Rows are points. Examples show where two turns around zero, p and q, send a point. Write where each new point lands after one turn and then the other. Backwards means that the second turn is done in reverse. Each puzzle has new turns, and all numbers are rounded.

Turn p:
[-27   6  -3] => [-17   7 -21]
[38 -6 25] => [23  8 39]
[  2 -31  -6] => [-17 -21  17]
[-13  30 -16] => [ 10   5 -35]
Turn q:
[22 16 -8] => [ 24  -5 -14]
[ 5 16 27] => [20 18 17]
[ 17 -19  34] => [ 12 -12  39]
[-18 -21 -35] => [-35 -16 -23]
[-25   8 -18] => [-20  15 -20]
Where do these land?
p, then q: [ 24 -12 -17] => [ -1 -23  22]
q, then p backwards: [-27  -6  26] => [ -5 -17  34]
q, then p: [ 48 -19  -1] => [ -6 -22  46]
p, then q: [-10  14   3] => [  4   4 -17]
p, then q: [ -6  32 -20] => [  5 -22 -31]
p, then q: [-28 -10   9] => [-19  23  -9]

Turn p:
[ -8  -8   6 -12] => [-12  -9   0  -9]
[ 0 17  3 17] => [ 8 22  5  3]
[  7  -5  10 -21] => [ -1 -19  10 -12]
[ -4   1 -10 -18] => [  3 -11 -12 -13]
[14 13 -5 48] => [16 34  6 36]
[-11  -8   5  -7] => [-14  -4  -1  -7]
[  2 -10  -8  -8] => [ -1 -13  -8   2]
Turn q:
[-9  7 14 23] => [-4 27  8  5]
[ -1 -17 -18 -12] => [-12 -20 -12  -7]
[-12 -19  -6 -13] => [-17 -16   2 -13]
[ 14 -14  -9  -2] => [ -7 -15  -9  11]
[15 12 16  0] => [17  3 11 14]
[-7 30  3  4] => [ 22  20   0 -10]
Where do these land?
p, then q: [-10 -19   5  -6] => [-17   2   3 -15]
q, then p: [12 20  7 -5] => [16 -5 14 12]
q, then p: [ 9 18  2 13] => [21  9  4  7]
q, then p backwards: [ 25   7 -18  -7] => [ 14  -6 -28  -5]
p, then q: [-15 -28   6  12] => [-18  22   0 -19]
p, then q backwards: [-20   3  -1  -5] => [-16  -3 -12   6]
